Every row gives one point. Each copy is the shape, with its points in the same order, stretched, turned, moved and blurred by noise. Is it also mirrored, or only turned?

Shape:
[[-22  41]
 [-38  28]
 [ 37 -16]
 [-38  13]
 [ 23   5]
 [-53 -45]]
Copy 1:
[[-22  50]
 [-38  32]
 [ 34 -14]
 [-36  21]
 [ 24   9]
 [-57 -38]]
Copy 1 is: only turned
Copy 2:
[[-53 -31]
 [-59 -15]
 [ 24 -21]
 [-57 -11]
 [ -1 -29]
 [-40  52]]
Copy 2 is: mirrored

Shape:
[[ 35 -51 -42]
 [-26 -16  38]
 [ 58   8  -5]
 [ 27 -26 -75]
 [-18 -11  27]
 [ 11  11  20]]
Copy 1:
[[ 36  -4 -68]
 [ 34  15  45]
 [-17 -33 -29]
 [  6  25 -86]
 [ 19  17  32]
 [ -5   0  15]]
Copy 1 is: mirrored
Copy 2:
[[ 37 -61 -33]
 [-24  -7  35]
 [ 64   0  -1]
 [ 37 -45 -71]
 [-17  -7  24]
 [ 17  13  17]]
Copy 2 is: only turned
Copy 3 (6 x 3):
[[ 80  35 -20]
 [ -1 -15  34]
 [ 14  14 -58]
 [ 55  78 -32]
 [ -9  -4  22]
 [-10   8  -7]]
Copy 3 is: mirrored

Shape, 10 rows:
[[-16 -19  -9   2  69  50]
 [-36 -39  11  25 -35   2]
 [ -4 -14   6 -49 -21 -33]
 [ 14  16  15   2 -21  85]
 [-10  24 -13 -44  30 -31]
 [-30   1  25  75 -21 -28]
 [  0 -33  16  21 -40 -14]
 [  5   6   1  82 -23 -24]
 [ 16   0  71 -60 -16 -17]
 [-18  38  22  -4   4 -30]]
Copy 1:
[[ 38  19 -37  38  55  20]
 [-16  -1   0  57 -35 -32]
 [ 14 -15 -16 -13 -20 -81]
 [ 31  63  -2  -1 -25  42]
 [  2 -15  -4 -32  35 -60]
 [-36 -14  66  76 -11 -14]
 [ -2 -22  13  42 -51 -31]
 [-45 -34  56  45 -23  15]
 [ 73  24  30 -26 -17 -87]
 [-14   8  42  -4  20 -48]]
Copy 1 is: mirrored
Copy 2, 10 rows:
[[-40  -9 -13  -4  27  68]
 [-37  -5  11  62  31 -23]
 [ -8 -18 -21 -14  13 -49]
 [  9  41  46  -1  73  36]
 [-24  11 -47 -44  -6 -13]
 [-53  40  31  77 -16 -25]
 [ -6  -1  21  45   8 -33]
 [-20  46  14  77 -20 -11]
 [ -8  -9  41 -49  -1 -56]
 [-42  48   9  -9 -12 -31]]
Copy 2 is: mirrored
Copy 3:
[[-39  31 -47 -16  20  57]
 [-33 -19  21  37 -42   3]
 [ 12  -1   5 -37 -27 -44]
 [ 14  26  42 -21 -28  90]
 [ 14   0 -15 -49  37 -30]
 [-11 -11  43  82  14  -5]
 [  7  -2  20  38 -44 -10]
 [ 30 -16  24  85  10  11]
 [ 16  67  50 -44 -27 -44]
 [ 12   5  39  -7  38 -25]]
Copy 3 is: mirrored
Copy 4 (10 x 6):
[[ -5  17  27  42  68  43]
 [-27 -35   1  40 -54  32]
 [-16 -32   0  10 -22 -52]
 [ -1  69  26  93 -19   9]
 [ -9   7  -7 -23  28 -48]
 [-12 -13   8 -21 -77  58]
 [  2 -37   9  30 -61  11]
 [ 29  -5  -7  -6 -67  53]
 [-22  -7  75  10 -33 -67]
 [-18  23  17 -31 -29 -19]]
Copy 4 is: mirrored

Shape:
[[  59  -30   20  -80  -18    2   13   44]
 [   6  -38  -16   14   16  -25   15  -27]
 [   7  -38  -19  -12   72    5  -26  -14]
 [ 115  -35   24   -9   -8  -12  -34   73]
 [  21  -22  -22   43   -3   40    7  -19]
 [  -5  -50    4   44   60    5   14   35]
 [   6   74  -28   41   -5  -19  -85  -16]
 [   3  -21   43  -34  -17  -23    7  -21]
 [  -5  -43  -22   -5    7  -30    0  -22]
 [  17   18   22  -83  -10  -25 -104  -13]
 [   1  -31   -5   12  -20  -18  -11    7]
 [  -1  -34   23   -7   -3   -8  -29  -17]
 [  18  -52  -12   33  -19  -17   16  -18]
 [  32    0  -13   51   36  -18  -17  -23]]
Copy 1 (14 x 8):
[[ 41 -19 -28 -39 -12 -11 -12  54]
 [  1 -25 -15  13  27 -26   6 -33]
 [-15 -44   5 -20  60 -20 -48  -6]
 [ 82 -26  13   1 -46 -44 -66  29]
 [ 18 -23 -10  33  28  33 -17 -32]
 [-33 -53  37  52  16  -7 -17   3]
 [-15  99 -10  12  -6 -14 -79 -77]
 [ -5  -2  -5 -38 -15  -8  26  -6]
 [ -9 -31 -30  -4  12 -28  -5 -28]
 [ -8  48 -23 -97 -18 -23 -72 -16]
 [-12 -15 -34  11 -30  -5 -15 -23]
 [-12 -15  -4 -22 -17   2 -18 -34]
 [ 20 -38 -30  25  -7 -13   7 -43]
 [ 10   5  27  29  29 -32 -32 -47]]
Copy 1 is: only turned
Copy 2 (14 x 8):
[[  34  -19  -50  -55   -3   24    4   65]
 [ -21  -24   -6   15   30  -15   51  -18]
 [ -55  -24  -46    7   41  -22  -10   -9]
 [  88  -13  -26  -16   38    6  -65   43]
 [   2  -16  -28   69   -2   12   11  -36]
 [ -52  -27   -2   62   58   24    6    4]
 [  -2   69    1    7  -13  -94  -38  -16]
 [ -10  -40   10  -33  -18  -11   31   16]
 [ -30   -8   -9  -12   31   -1   47  -19]
 [ -14   27  -36 -117  -26  -52  -53   22]
 [  -9    5   11    0    5   11   19   -7]
 [ -25  -26    2  -22   -3    0   -4  -14]
 [  15  -21   13   27   26   19   46  -38]
 [   3   -5   -5   52   34  -54    4  -33]]
Copy 2 is: mirrored
Copy 3:
[[  82  -48  -25  -34   10    6   -8   29]
 [  -7  -52  -29   12   28  -27    1  -13]
 [ -34  -66  -25  -21   75    6  -35  -15]
 [  90  -26  -81   22   31   34  -74   30]
 [ -36  -35  -53   27    4   38    2  -14]
 [ -44  -81  -26   37   50   19  -13   35]
 [ -33   65  -49    6   20  -13  -95  -30]
 [  39  -48   27   -2   -6  -26  -23   -5]
 [  -7  -55  -34  -12   21  -42  -10  -10]
 [  51    6   -7  -69    9  -33 -121  -31]
 [  -7  -37  -37    8   -9  -13  -24   12]
 [   5  -47   -7   -1    5  -13  -44   -4]
 [  -8  -58  -40   36   -4  -22    4   -3]
 [ -17  -16  -43   39   46   -6  -37  -36]]
Copy 3 is: only turned

Shape:
[[ 45  -4 -45  13  16 -23 -15  20 -46]
 [-86  -1  50  29   1 -16 -42   9 -35]
 [-34 -39  17 -61 -55 -39  42  -1  48]
 [ 53  16  11   8 -15  27  -4  22 -19]
 [ 59  22 -31 -18  25  -3 -44  -7  -3]
 [ 31   1 -34  12  -2  23  -3  -5  -5]
 [-49 -22  20  27 -31   0 -52 -37 -27]
 [  3 -28   0 -61 -82 -25 -15  53  40]
 [-44  53  13  -9 -20 -12 -37 -14 -56]
 [ 14   1 -42 -19  -3  10   7  16  -6]
 [-36   3  46   0  45 -13 -35 -19 -44]
 [-67  39  33  28  -4 -47 -31  -1   1]
 [ -1 -43  26 -47 -90 -51  11   8  33]
 [-41  23  14  50  18   8 -50 -17 -13]
 [ 91   4 -25 -13 -33 -24  12   7 -16]]
Copy 1, 15 rows:
[[ 23  -5 -54  26 -26   0 -14  34 -40]
 [-23  -1 -62 -75  35   1  -7 -27 -68]
 [-82  -9  15 -16 -36 -49 -17  19  19]
 [ 27  -7  -9   2  -4  31  22  12 -15]
 [ 46  14 -28  21 -20 -11 -18  12  -3]
 [  8 -21 -32  28  -5  13 -14  -6  -5]
 [-14 -31 -37 -67 -13  19 -20 -60 -56]
 [-43 -12   4 -49 -31 -19   8  61  37]
 [ -3  49 -45 -36 -22  14 -11 -26 -58]
 [-11   3 -37  29  -6   9 -23  20   4]
 [ 15   9 -23 -46  34 -11 -34 -33 -69]
 [-22  35 -62 -48  16 -41  14 -20 -46]
 [-57 -29  24 -40 -57 -47   3  26   2]
 [  5  -1 -67 -32  26   9   0 -50 -54]
 [ 27  -8  -3  40 -59 -20  11  39 -11]]
Copy 1 is: mirrored
Copy 2:
[[  77  -26  -23   -3   14  -28   -6   28  -30]
 [ -69   14   72  -29  -11  -70  -39   -7  -15]
 [   1   14   20  -20  -91    7   54  -42   54]
 [  50   29    9   11   15   15   -3   43  -26]
 [  66    8  -39  -20   51    9  -13   18    1]
 [  44   -6  -12   33   19    6   -4   16   -6]
 [ -16   24   56   11  -15  -53  -50  -44  -14]
 [  45   40   -7  -18  -98    0   -2    9   49]
 [ -45   60    1  -28    2  -55  -13  -17  -42]
 [  32  -10  -35   10   -8    7    9   15   -1]
 [ -33    6   43  -57   27  -24  -18  -21  -31]
 [ -57   33   46  -25   20  -84   -7    0   15]
 [  47   43   30  -14 -100  -14   29  -31   41]
 [ -36   10   44    9   52  -52  -45    4   -4]
 [ 112   20  -24    7   -8    5   33   22  -15]]
Copy 2 is: only turned
Copy 3, 15 rows:
[[  23  -32  -41   37   34   -3    8   40  -37]
 [ -60    4   65   -9    1  -46   -3  -24  -86]
 [ -43  -41  -34  -49  -92  -79   10  -46   25]
 [  57    1    9    9   -1  -10   12   -6   10]
 [  28  -14  -55   -5   50   12  -25    5   10]
 [  26   -2  -16   22    1   23   10    4   10]
 [ -28  -27   33    1  -16   -5  -41  -53  -77]
 [  10  -35  -44  -77  -86  -51  -41    2    8]
 [ -18   36  -17  -13   14  -22   -2  -41 -100]
 [   8  -15  -46   -4  -20   11   10   26   -1]
 [ -31   -3   33  -16   50  -25   16  -38  -63]
 [ -81   39    8    2   15  -71  -29  -25  -56]
 [  -1  -60  -36  -35  -89  -90  -36  -54    4]
 [ -35   30   41   20   21   -1  -23  -36  -56]
 [  72  -29  -69   23    0  -37    0    3   18]]
Copy 3 is: only turned

Shape, 17 rows:
[[ -5  20  43 -40  12 -11   2 -11 -21  -9   0]
 [ 61  32  26 -18   3  20 -33 -38 -12 -34   8]
 [ 11  18  33  58   4 -18  17  39  22 -31 -59]
 [-11  20   5  10 -49 -17  46 -38 -20 -32  41]
 [ 13  40 -17 -21  26  58  56 -36  11 -47  56]
 [-27 -28  33  -4   6 -13  14 -57 -15  57  39]
 [-11  11  24  18 -51  49   3 -22 -13  34  44]
 [ 14  33 -14  10  36  17  11  56 -28  40  30]
 [-30  35 -43  51 -50 -32 -15  16  55 -24 -28]
 [ 47 -18 -64   1  45 -11   2 -26 -30 -54  20]
 [ 71 -27  -9  37 -20 -39 -13   8  56  50 -18]
 [-11  -3 -56  20  35   2  52 -36 -34  55  43]
 [ 55  21 -42  40 -15 -26  -6  28  21 -27 -17]
 [-13 -60 -31  14   6   8  67  23  49 -49 -41]
 [-20  22 -12 -21 -53 -39 -22  22   7 -29 -13]
 [ -5  -7 -33  37  26 -37  31  30   4  47  42]
 [-16 -61  16  27   4 -44  -5 -31  32 -52  15]]
Copy 1:
[[ -3  30  26 -13 -28   3   6   0 -29 -29  -3]
 [ 58  61  10  24   6  21  -9 -35  -6 -36 -28]
 [-29  51 -51  33   6 -19  34  42  17  31 -20]
 [  9  11 -53  34 -64   5   4 -33 -31 -12  33]
 [ 51  51 -50 -23 -10  62   9 -59   6 -36  70]
 [ 11 -26  56  11 -48  16  24 -49 -25  34  26]
 [ 14 -17  11  50 -26  59 -30 -33 -13  26  22]
 [  2  30  -2   2  49  10 -27   6 -50  30  69]
 [-70   8 -88  31  17 -34 -54 -26  43  22 -27]
 [ 60  14 -59 -15  61 -35  41 -59 -39 -39  21]
 [ 53  28 -17   4  38 -31 -17 -33   9  96 -59]
 [ -8  -6 -23 -11  14  19  29 -75 -75  43  72]
 [ 23  46 -78  24  50 -35 -20 -19  -3  16 -16]
 [  5 -27 -97 -51  10 -17  58   8  30  20  -6]
 [-29  -7 -48   4 -12 -42 -58   4 -10 -20 -42]
 [ -8  -5 -22  -7  28 -36  -3 -24 -41  66  73]
 [ 24 -29 -22  17 -21 -62  51 -29  33  -9  -5]]
Copy 1 is: only turned
Copy 2, 17 rows:
[[ -10   24    0  -53   12    6    8    9  -32    5   11]
 [  50  -11  -19  -48   13   40    9  -42  -37   28   36]
 [  42   63   56   36  -52  -20   -6   22  -45   29   37]
 [   9   -1    5  -42  -64   31   20   15  -12  -59   18]
 [  11   -5   -5    2    6  109   48    1  -17  -55   25]
 [ -43  -34   38  -47    3  -25  -18  -21    2  -44   -5]
 [ -23  -54   45  -65  -65   32  -11   -3    4    6  -28]
 [  18  -18   18   24   15   27  -49   55  -11   15  -42]
 [  11   54    2   34 -110    2  -31  -17   14    6    1]
 [  40  -29  -75   46   27   45  -10    1  -62  -36   48]
 [  64  -24   31   45  -62  -47  -10  -33   27   19    1]
 [ -22  -34   13   32    3   19  -37   12  -21  -84  -28]
 [  68   18  -17   55  -58   15  -19    2  -14    7   17]
 [ -24    6   10   83  -59   -5   60   36  -29  -31   59]
 [   0   50  -48  -36  -72   -7    1    9    8   12   14]
 [  15    0   31   55  -23    2  -64   33   25  -45  -18]
 [   0   -5   15   18  -44  -17  -23  -22  -11  -20  103]]
Copy 2 is: mirrored
Copy 3 (17 x 11):
[[ -7   7   6 -21  18  14 -31  -3 -42  -5 -40]
 [ 28 -19  35   3  21  86 -40 -34 -39 -21 -10]
 [-24 -39  18   5  60 -20  19  21  22 -77 -28]
 [  4 -13  14 -14   3 -36  -7 -63 -64 -25  29]
 [-43  18   7   8  22  45  32 -55 -59  33  60]
 [ 34 -22   3  -3 -22 -37 -25   3 -45  58 -18]
 [ -1 -30  24  30 -58  -4 -13  -4 -65   6  27]
 [-19  15 -72  35   7  21  -5  40  -9 -22  25]
 [ -8   9   0  46 -24 -56  26 -49  52 -75 -21]
 [ 17 -10 -38 -21  22  65 -16 -57  43 -16  41]
 [ 92 -12  34   4   3   6  -6  46  71 -25  16]
 [ 22  -9 -83  23 -10 -17  44 -13 -31  41  41]
 [ 28   1 -14   6  26  19   8 -21  50 -85  29]
 [-44 -11  25 -59  25 -27  53 -21  61   1  37]
 [ -6  32   9 -16 -23 -13 -35 -39  25 -63 -27]
 [ 15   8 -72  36  18 -48   4  19  34   6  44]
 [ -4 -41  40 -19  25 -40 -47 -45  51   8  -2]]
Copy 3 is: only turned
Copy 4, 17 rows:
[[ 27  -1   3 -16  27 -15  34  31 -10  -7  37]
 [ 48  25 -15 -16  52 -30  22  50  43 -27  -6]
 [-56  12  33   2  46  -7  37  72 -25  -4 -45]
 [ 13  36   0  33 -11 -44  18   2 -24 -23 -13]
 [ 52  48 -54   5  17  57  21   8  -8 -70 -11]
 [ 42 -58  10  31  21  -5 -18 -15 -26 -21  35]
 [ 51 -26  18  36 -31  11  17  17   3   3 -19]
 [ 35 -34 -30  -5 -16  42 -17  79 -61   3 -18]
 [-86  22   2   1  -9  -1 -10  23  23  40 -40]
 [-13  -9 -85 -18  37 -34 -18  33 -16 -77 -33]
 [-20 -14  35 -41  43 -19 -65  22   6   8 -71]
 [ 37 -53 -71  37   7  25 -52 -10 -77 -24 -20]
 [-41  27 -18 -27  18 -26 -25  57  -3  -1 -76]
 [-92 -11   4 -41  15  26  37 -12 -33 -67 -58]
 [-49  16  11 -39 -26 -39  17  27  12  33   1]
 [-11 -36 -18  12  -6  24 -62  36 -71 -15 -19]
 [-72 -15  21   8  38 -37   6   9  19 -80  12]]
Copy 4 is: mirrored

Shape:
[[-26  19   5 -10 -34   6   7  28 -55 -42 -19 -10]
 [ 22 -23  51   7  18 -27  -4 -40  -4 -61 -32  36]
 [  0  59  68 -19 -16  -4 -14 -36  44 -55 -21 -21]
 [  5  16  52   8  39 -24  -9 -28  29 -14  30   9]
 [ 12  -4  30  -3 -34  15  16 -29   6 -53 -19 -65]
 [ 19  33  20 -26  61  49 -29 -40 -12  20  49 -49]
 [ 35  25  -5  29  49  59 -32  14 -16 -15   6 -16]
 [ 26   8  12  -5 -18 -49  20   0  -5 -28 -38 -40]
 [ -4  33 -19 -14  -5 -19  33  35  31 -51   7 -53]
 [108  44 -25 -37  25  16 -11 -14 -54 -46 -19  29]
 [  6   6  37  54  17  53  39  10 -73  -4   8  17]
 [ 47 -50  10 -36  -3  24  27   5  23  25 -24 -20]
 [-15 -42 -44 -31 -31  17  54 -47  24  52 -23  -4]
 [  6  13  -7 -36 -47  13  23  -4 -36 -36  46 -50]
 [ 56  40  -2 -15 -24  -8 -47 -55 -39  -3  49  44]]
Copy 1 (15 x 12):
[[ 54  24 -64 -24 -32 -27  -1 -27  10  -2   2  19]
 [  7 -23   5 -29 -18  -4 -70  -6  -4  33   0  40]
 [ 93  10   7  -4 -56  48 -51 -13 -31  15   5  23]
 [ 13 -10  36  -1 -19  12 -60  12 -22 -29   7  -9]
 [ 78  27  -7 -33 -36 -20  -9 -36 -59  39  -7  14]
 [ 52 -27  40 -53   5  13  20  13 -39 -60  11 -73]
 [  7 -25 -27 -40  -2  40  26  13 -41 -25 -33 -32]
 [ 47  38 -15  -6 -28 -23 -32  21   2  52  -3 -17]
 [ 76  18 -32  52 -37   0  20  14 -27  26 -23 -16]
 [  3 -54 -32 -42 -29  16  72  96  37  39  -3 -21]
 [-16  32 -22 -95 -14 -50  -1 -10 -16 -56 -54  30]
 [ -2  27  37 -17   7  -2  20 -36 -12  39 -38 -23]
 [ 46  51  39  -3  83  -5  20 -24  13   9  -3  14]
 [ 65  19 -35  -7 -47 -58  52  -9 -28  -7  29   0]
 [-10 -18 -21 -29 -21   0  22  72  20 -32  85   3]]
Copy 1 is: only turned
Copy 2 (15 x 12):
[[ -53   49   11   14   17  -21   16   41  -48  -31    7   29]
 [ -40   -3   -9    6   44  -13   15  -48  -62  -21  -73  -46]
 [ -39    5   24  -30   47  -34   91  -16   21  -10  -53   -3]
 [  -2  -32   10  -27  -15   11   47  -62    7  -25  -28  -23]
 [ -34   -6    0  -35   15  -47   73   46  -34    0  -21  -21]
 [  56   25   -3 -103  -43   17   45  -32   39   -2   30  -43]
 [  86   32   -2  -44   -5    4   50   -3  -26  -34    2    3]
 [ -38  -19   18   33   50   -5   55   33  -35   -6    0   -2]
 [ -38  -31  -14   19  -11   -7   99   36   -9  -15   48   55]
 [  31   99  -20   12   44   31   55  -33  -52   59   -4   -8]
 [  29   63   18   -4  -48   35    9   26  -44  -58  -49  -25]
 [   0  -27  -24  -45    1   28    6   40  -12   33  -47   -8]
 [ -35  -32  -26   14  -29  -15  -24   55   49   39  -10  -23]
 [ -55   23   29  -31  -56  -18   45   33  -26   24   25   15]
 [  17   57   76   -3   -8   -7   10  -77   -2   56  -15  -35]]
Copy 2 is: only turned
Copy 3 (15 x 12):
[[-42   6  57  19 -45 -51 -40 -34 -18  28 -15 -18]
 [ 37  38 -18  18 -45  35 -57 -21  63  20 -25  31]
 [ 13  99 -27   6 -13 -23  -2  36  49   9 -31  -2]
 [ 36  52 -39  23   6  13  -2   9  26  16  29  66]
 [  1  43  -4  24 -37 -14   6 -11   2 -17 -46 -39]
 [ 96  58 -13 -12  23 -46  49   5 -57  18  17  67]
 [ 52  37  20 -19 -45  -3   7  22 -62  53  10  34]
 [-52  18 -27   9 -14 -15 -26 -10  -5 -39 -46   4]
 [-58  41  14   8   4   9  19   2 -47 -33 -11  -1]
 [ 32  34   6 -87 -81 -29 -16 -15 -25  23 -35  59]
 [ 25 -18  44  56 -87 -36  -8 -16 -16  97  -3  37]
 [ 19 -43   5   2 -16   4   0  29   5 -36 -66   3]
 [-26 -75 -18  -9  40  -2  45 -11  27   8 -45  -8]
 [-17   7  38   0 -40 -61  35 -41 -29 -22  11 -11]
 [ 33   0 -36 -58 -48 -51   4 -23  11  40  69  62]]
Copy 3 is: only turned
